Each point is reached from the start by the listed moves, each made 0, 1 or 2 times, or once backwards (-1), plus a little noise. Say if it took an odd or an even number of moves. Then give how often each move was made.
(in the rows, 128 means zero)

Moves:
(1): [178 133 135 147 125]
(2): [124 156 134 114 104]
(3): [117 113 176 130 110]
Start: [ 99 154 129 120 138]
Points:
[160 174  97 139 156] -> even (1, 0, -1)
[201 204 104 146 127] -> even (2, 1, -1)
[101 225  96  95 106] -> odd (0, 2, -1)
[188 149 192 158 116] -> odd (2, 0, 1)

Moves:
(1): [167 123 136 111 134 136 138 127 143 125]
(2): [123 176 123 136 131 149 121 108 130 131]
(3): [111 135 158 133 127 130 149 133 124 121]
(4): [145 134 122 162 126 120 128 136 117 118]
(5): [122 133 121 135 167 127 136 138 126 131]
(6): [133 112 119 139 137 151 127 124 127 125]
(7): [119 120 111 125 118 109 162 119 135 131]
(8): [115 135 130 127 116 146 129 159 131 140]
(9): [123 123 135 138 124 125 122 125 156 133]
Start: [129 124 137 126 112 119 119 135 135 146]
Points:
[136  66  89 236 139  89  92 169 153 144] -> odd (-1, -1, -1, 2, 1, 1, 0, 0, 2)
[ 30 197 151 114  75 149  97 173 170 192] -> odd (-1, 1, 0, -1, 0, -1, 0, 2, 1)
[ 73  74 194  80  68 114 242 198 199 171] -> even (1, -1, 2, -1, 0, 0, 2, 2, 1)
[144 236 167  83 128 172  79  97 160 158] -> even (1, 2, 0, -1, 0, -1, -1, 0, 0)
[124 210  94 226 192 243  53 175 182 184] -> odd (0, 2, -1, 1, 2, 2, -1, 2, 2)
[140 124 144 122 133  78 160 133 211 163] -> even (1, 0, 0, 0, 1, -1, 1, 0, 2)

Moves:
(1): [146 141 131 137 137 135 136 117 125 126 130 123 125 130 136 132 128 130
 128 138 122]
(2): [119 147 139 128 128 115 126 120 124 130 126 136 125 134 127 117 136 124
 127 127 129]
(3): [141 124 153 133 121 121 119 127 122 139 136 121 116 134 142 133 124 126
 128 118 123]
(4): [118 128 119 151 127 124 134 124 128 124 135 130 140 142 121 126 113 118
 122 121 132]
(5): [118 124 134 134 150 125 144 127 126 132 125 124 123 126 130 123 125 129
 126 141 139]
(6): [126 127 136 127 123 145 127 127 123 125 127 126 134 122 131 127 119 120
 128 132 125]
(7): [130 124 130 125 119 125 147 134 121 115 125 131 126 131 132 129 130 131
 130 127 129]
(8): [136 137 128 134 129 128 130 151 131 129 131 136 128 127 133 125 128 121
 132 133 126]
(9): [127 134 134 127 116 120 126 129 155 118 133 128 134 136 132 118 120 126
 148 144 126]
(10): [120 130 118 124 118 126 140 128 133 150 135 128 124 126 127 137 123 125
 129 129 113]
(11): [124 132 129 127 126 136 129 127 122 120 153 122 128 123 125 133 134 129
 126 128 133]
(12): [128 108 135 125 122 128 128 120 134 124 135 158 138 136 136 130 134 131
 134 132 126]
(13): [123 130 133 126 134 125 141 129 127 133 130 120 150 127 130 128 134 128
 126 121 130]
(14): [129 127 126 128 127 137 127 132 121 128 129 124 128 142 125 128 131 126
 134 132 126]
(15): [115 136 122 124 140 129 121 127 125 115 128 121 130 125 154 138 130 131
 124 132 129]
(16): [124 125 132 124 125 138 135 129 134 120 125 132 129 135 122 149 131 138
 120 130 127]
(17): [119 126 126 145 120 132 126 124 133 136 129 131 119 127 130 120 152 145
 124 119 125]
(18): [127 137 129 130 129 134 127 130 120 126 131 131 128 125 134 125 124 149
 132 131 130]
(19): [117 131 132 133 131 131 127 124 126 138 129 124 130 120 128 153 132 114
 153 117 130]
(20): [128 123 131 133 126 124 126 127 125 129 127 127 133 125 123 132 130 131
 128 144 124]
Start: [124 130 127 126 121 130 128 125 120 122 128 140 134 129 135 123 130 123
 141 118 127]
Points:
[ 98 143 107 237 146 128 172  96 124 145 175 101 124 158 212 104 116 172
 124 196  98] -> odd (2, -1, 1, 2, 2, 0, 0, 0, 1, 2, 0, 0, 0, 1, 2, -1, 2, 1, -1, 2)
[126 149 154  97 174 135 128 114 138  74  79 125 184 144 144 108 127 118
 128 225 129] -> odd (1, 1, -1, -1, 1, 1, -1, 0, 1, -1, -1, 0, 1, 1, 1, 1, -1, -1, -1, 2)
[ 85 187 129 107 206 184 157  79  76  85 121  66 169  69 170 249 190 145
 131  97 153] -> even (2, 0, -1, -1, 0, 0, 0, -1, -1, -1, 1, -1, 2, -1, 2, 2, 0, 0, 2, 0)
[114 171 234 145 165 123 195 148  27 109 152 129 133 157 180 121 164 171
 120 104 172] -> even (0, 2, 2, 0, 2, 0, 2, 1, -1, -1, 1, 0, 2, 1, 0, 1, 0, 2, 0, 0)
[ 56 107 183 180  72 103 196  71 148 161 118 172 191 159 115  78 167 117
 144 135 106] -> even (0, 2, 0, 1, 1, 2, 1, -1, 1, 1, -1, 1, 2, 0, -1, 0, 2, -1, 0, 2)
[ 74 143 178 158 121 123 151  97  98 179 149 116 149 129 184 186 151  91
 110  29 115] -> even (0, 1, 2, 1, 0, 1, 0, 0, -1, 1, 0, 0, 2, -1, 1, 1, 1, -1, 1, -1)
